Each point is reached from the start by the listed moves, each made once or not at all, plus a little noise. Say if it took an odd or an even number of moves. Then give how often each move was made.
(in the rows, 128 means zero)

Moves:
(1): [170 110]
(2): [132 187]
Start: [116 124]
Points:
[162 165] -> even (1, 1)
[124 184] -> odd (0, 1)

Moves:
(1): [163 125 113  92 134 119 126 135]
(2): [154 177 122 111 154 140 122 110]
(3): [158 187 170 116 127 148 132 130]
(4): [165  97 111 151 142  95  91 125]
(5): [ 98  95 137 116 132 150 120 129]
(6): [131 100 107 114 124 186 164 131]
Start: [ 98 140 110 136 139 144 117 154]
Points:
[137  85  77 143 152 171 118 157] -> even (0, 0, 0, 1, 0, 1)
[199 129  51  89 184 171 103 138] -> even (1, 1, 0, 1, 0, 1)
[ 94 131  88  92 171 241 134 145] -> odd (0, 1, 0, 0, 1, 1)
[134 100  73 115 179 204  99 136] -> even (0, 1, 0, 1, 1, 1)
[196 168 121 116 156 122  87 166] -> odd (1, 0, 1, 1, 0, 0)
[199 181 121  79 186 153  64 143] -> odd (1, 1, 1, 1, 1, 0)

Moves:
(1): [179 110 115 131 116 103 102 129  93 144 154 152 122]
(2): [126 159 117 153 139 141 109 118 146 136 147 136 122]
(3): [116  87 178 133 109 101 116 127 137  97 185 129 136]
(4): [107 122 134 179 149 111 118 108 103 149 125 149 116]
(5): [121 137 119 114 156 117 127 148 145 125 133 137 122]
(6): [156 121 149 142 149 168 166 133 111 165 131 121 118]
(7): [118 148 122 126  98 100 168 119 125 135 117 125 107]
(8): [118  95 123 146  99 145 121 163 118 122 137 124 109]
(9): [139 118 109 151 130 142 128 124 169 115 118 152 141]
(10): [114 114 108 122 139 123 123 112 137 151 126 111 104]
(11): [105 156  97 138 146 127 148 109 109 102 156 113 122]
Start: [110 131 143 106 151  77 127 149 121 135 105  97 112]
Points:
[126 157  37 148 210  60  97 121 151 141 168 129  78] -> even (1, 1, 0, 0, 1, 0, 0, 0, 1, 1, 1)
[132  58 120 171 113  61 176 141  96 141 205 102  50] -> even (1, 0, 1, 0, 0, 1, 1, 1, 1, 1, 1)
[ 96 134 134 185 196   7  79 122  84 122 236 144  87] -> even (1, 1, 1, 1, 1, 0, 0, 0, 0, 0, 1)

Moves:
(1): [127 157 129 114 120 130 109 141 124 120 143 127 122 137 162 137 121 132]
(2): [109 153 125 132 111 121 129 126 116 124 146  98 116 142  96 151 109 135]
(3): [120 142 171 147 110 118 162 111 122 125 142 123 116 113 144 136 129 115]
(4): [161 126 126 142 122 148 104 121 111 129 136 147 119 129 112 136  98 121]
(5): [121 151 132 147 132 137 133 144 126 119  91 111 115 147 117  98  88 122]
(6): [127 103 136 152 142 139 114  93  91 124 132  91 106 149 126 112 140 134]
(7): [143 141 102 102 134 133 147 122 149  87 121 137 116 154 131 126 124 128]
(8): [140 138 107 119 109 156 145 144 132 134 135 117 120 136 141 128 134 136]
(9): [127 152 136 142 110 160 110  98 146 141 144 115 128 143  98 124 155 111]
(10): [101 138  85 134 121 103 142 109 118 124 150 130 111 143 163 124 126 123]
(11): [118 113 145 145  95 105 115 117 152 107 130 117 128 148 133  97  98 138]
(12): [144 155 110 101 115 130 130 111 130 125 128 132 166 110 129 117 114 154]
(13): [128 133 139 135 127 136 139 124 115 118 115 120 157 141 135 143 120 127]
(14): [126 145 132 130 127 130 141 133 113 132 139 148 123 149 123 120 149 140]
(15): [105 124 120 131 103 118 115 129 117  91 117 127 130 114 137 132 124 123]
(16): [114 130 122 127 155 142 132 120 122 122 151 125 127 123 136 112 119 121]
(17): [145 142 134 165 129 112 127 148 141 120 134 126 141  95 133 133 151 151]
(18): [124 139 131 147 138 140 128 124 150 140 114 143 142 132 133 152 131 160]
Start: [121 110 145 128  96 117 137 131 116 140 127 132 130 125 123 150 131 145]
Points:
[ 70 155  93 160  92 147 181  84  30 118 198  63  92 215 150 145 132 163] -> odd (0, 1, 0, 0, 0, 1, 0, 1, 0, 1, 0, 0, 1, 1, 0, 1, 0, 0)
[115 184  88 201  63 119 111  87  72  36 155  98 109 182 170 216  96 199] -> even (1, 1, 0, 1, 0, 1, 1, 0, 0, 1, 0, 0, 1, 0, 1, 0, 1, 1)
[148 206 154 210   7 164  79 126 166 133 184  97 123 162 106 184 104 206] -> even (1, 1, 0, 1, 0, 0, 0, 1, 1, 0, 1, 0, 0, 0, 0, 0, 1, 1)
[100 160 200 203  59 122 151  89 106 124 189 136 105 166 105 159  70 181] -> odd (0, 1, 1, 1, 0, 0, 0, 0, 0, 0, 1, 0, 0, 1, 0, 1, 0, 1)
[ 56 184 120 215  86  93 190  67  78  48 194  98  79 157 164 167 154 197] -> even (0, 1, 1, 0, 0, 1, 1, 0, 0, 1, 0, 0, 0, 1, 1, 1, 1, 1)
[ 83 165 145 197  90 118 138 131 110  84 135 102 173 106 124 205 118 192] -> even (0, 1, 0, 0, 0, 0, 0, 0, 0, 0, 0, 0, 1, 0, 1, 1, 1, 1)
[131 161 141 225 118 131 183  73  59  59 148  90  87 166 171 118  75 137] -> odd (0, 0, 1, 1, 1, 1, 1, 0, 0, 1, 0, 0, 1, 0, 0, 1, 1, 0)
[170 183 117 213  17 185  96  77 154  49 104  90 130 174 104  98  81 217] -> odd (0, 0, 0, 1, 1, 1, 1, 1, 1, 0, 1, 1, 0, 0, 1, 0, 1, 1)

Moves:
(1): [113 118 133 124 116 123 151 130 125 121 123 114 123 120 127 134 152 135
 132 141 120 143 129 141 123 131 129]
(2): [130 119 144 127 124 133 134 130 129 145 110 133 125 128 125 138 115 118
 107 135 129 112 126 135 124 138 120]
(3): [126 127 136 113 126 124 141 134 113 115 132 136 130 124 131 122 145 118
 133 143 114 120 130 133 128 129 112]
(4): [139 130 112 126 124 146 144 136 148 123 125 116 123 105 120 143  97 126
 142 122 154 134 132 143 150 143 124]
(5): [128 135 128 146 134 127 111 118 128 126 136 136 127 117 119 109 136 138
 145 134 117 141 133 119 124 132 125]
(6): [124 128 135 127 139 132 109 111 119 122 123 121 136 122 120 123 140 128
 133 133 111 129 132 128 125 120 131]
(7): [131 138 127 133 133 140 139 137 128 152 129 125 143 123 133 131 127 143
 137 122 124 122 125 117 120 118 137]
(8): [125 134 141 119 134 126 129 140 108 129 127 135 121 120 138 124 132 129
 127 132 110 115 141 150 122 133 121]
(9): [132 110 106 138 121 127 127 118 163 109 119 131 115 123 129 135 117 109
 119 132 126 149 120 125 130 115 142]
(10): [124 124 121 124 109 138 144 146 128 126 141 138 116 124 121 128 132 133
 157 138 132 114 131 163 134 117 129]
(11): [129 131 126 128 125 130 127 131 132 126 128 119 136 127 127 121 131 142
 131 132 112 119 120 128 121 124 135]
(12): [136 136 129 117 133 127 113 116 125 116 135 127 127 113 123 147 120 115
 129 140 110 148 127 132 122 132 127]
(13): [127 145 129 134 148 144  92 139 161 130 113 146 124 150 127 119 124 121
 124 118 136 103 120 134 149 130 132]
(14): [131 144 111 111 129 142 120 119 127 124 123 111 115 121 152 132 125 107
 117 126 131 116 116 159 114 133 109]
(15): [141 126 114 150 130 132 140 120 126 129 130 129 116 117 131 150 128 130
 133 127 123 133 125 136 121 135 116]
(16): [129 124 136 139 116 124 138 122 111 151 102 116 124 149 126 133 121 136
 150 134 123 126 130 123 132 133 130]
(17): [144 119 120  99 130 138 130 145 124 156 152 138 133 134 129 130 111 132
 138 136 126 113 135 131 150 133 125]
(18): [125  91 125 149 113 119 138 132 122 107 150 126 114 116 142 134 133 115
 141 145 118 122 126 135 124 142 156]
(19): [121 112 128 139 130 130 123 128 118 137 138 120 127 125 130 124 120 120
 131 114 121 130 117 123 127 134 123]
(20): [145 128 136 116 125 140 111 121 119 129 136 123 113 112 133 129 118 125
 127 122 116 134 127 119 126 135 115]
(21): [119 133 136 123 133 141 125 117 122 125 115 136 129 137 115 130 123 125
 126 133 117 137 138 132 115 134 126]
(22): [123 129 133 127 129 128 143 102 144 127 122 109 119 124 123 124 121 123
 149 123 118 122 129 134 130 134 133]
(23): [129 127 123 136 129 125 128 130 130 120 117 125 106 129 120 115 131 113
 125 117 134 132 119 130 128 133 142]
(24): [121 136 140 170 127 132 134 129 120 114 128 146 138 135 124 116 141 140
 128 134 134 133 133 140 147 126 142]
Start: [119 124 141 136 127 123 130 137 125 111 125 127 129 125 129 139 116 121
 121 128 109 118 113  98 109 121 125]
Points:
[158 152  96 180 129 186 104  81 155  53 122 122  89  50 124 171  74  94
 139 150  71 182 103 156  99 150 109] -> even (0, 0, 0, 1, 1, 0, 0, 0, 1, 0, 1, 1, 0, 1, 1, 0, 0, 0, 0, 1, 1, 0, 0, 1)
[ 81 141 147 180 121 179 132 122  89 104 130 111 138  94 120 106 164 151
 178 156  50 123 108 169  79 109 130] -> even (1, 0, 0, 0, 1, 1, 1, 0, 0, 1, 1, 0, 0, 1, 0, 0, 0, 0, 1, 0, 1, 0, 0, 1)
[137  89 107 160 102 175 147 156 157  92 131 144  67  86 110 185  83 114
 221 203  42 120 126 203 135 163 154] -> even (1, 0, 0, 1, 1, 0, 0, 1, 1, 1, 1, 1, 1, 0, 1, 1, 1, 1, 0, 0, 1, 0, 0, 0)
[105  71 193 212  95 153 128 119  47  95 118 148  77 108  99 100 137  91
 187 175  42 113 118 142 104 156 141] -> even (0, 1, 1, 0, 1, 1, 0, 0, 0, 1, 0, 0, 0, 0, 0, 1, 0, 1, 1, 1, 1, 0, 1, 1)
[132 127 148 208 126 177 166  67  97  90  86  99  79  63 115 167 100  75
 197 176  48 125 113 177  95 182 136] -> odd (0, 1, 1, 1, 1, 1, 1, 0, 0, 0, 0, 1, 0, 1, 1, 1, 0, 1, 0, 0, 1, 1, 1, 1)
[123  81 127 189 117 168 195 123 122  77 169 122 103  37 122 164 104 112
 215 189   7 150 125 172 115 167 151] -> even (1, 0, 1, 1, 1, 0, 1, 1, 1, 0, 1, 1, 0, 0, 1, 0, 1, 1, 1, 0, 1, 1, 0, 1)
[109 133 147 214 108 165 166  83  94 129  90  76  88  76 111 142 134 122
 206 157  29 117  84 189  83 140 135] -> odd (1, 1, 0, 0, 1, 1, 1, 0, 0, 1, 1, 1, 0, 1, 1, 1, 0, 0, 1, 0, 0, 1, 1, 1)
[118  65 140 162  80 133 223 146 126  83 126 106 101  94 137 145 109 116
 206 194  57 105 130 174 158 155 168] -> odd (1, 0, 1, 1, 0, 0, 0, 1, 1, 0, 1, 0, 0, 0, 0, 1, 1, 1, 0, 0, 0, 1, 0, 1)
[168  79 139 133 108 154 120 116  63 138 161 107  84  71 162 172  83  81
 168 180  13  97  90 139  86 185  83] -> even (0, 1, 1, 0, 1, 0, 0, 0, 0, 0, 1, 1, 0, 1, 1, 1, 1, 1, 1, 1, 0, 0, 0, 0)
[132 132 156 135  89 179 148 115  95 103  95  92  89  71 121 180  98 103
 164 174  90 128 117 203 126 149 102] -> even (1, 1, 0, 1, 0, 1, 0, 0, 0, 1, 0, 1, 0, 1, 0, 1, 0, 0, 0, 1, 0, 0, 0, 1)
[145 112 135 131 120 133 153 105 135  81 122 113  85  74 147 146 113  99
 145 143  31 113 108 126  90 130 104] -> odd (0, 0, 1, 0, 0, 0, 0, 1, 1, 0, 1, 0, 0, 0, 1, 0, 0, 0, 0, 1, 0, 1, 0, 0)
[126  69 128 164  78 159 196 148 150 101 172 114 101  84 137 140 121 138
 201 174  58 110 108 153 132 114 188] -> even (1, 0, 0, 0, 0, 0, 1, 0, 1, 1, 1, 0, 0, 0, 0, 0, 1, 1, 0, 1, 0, 1, 0, 1)
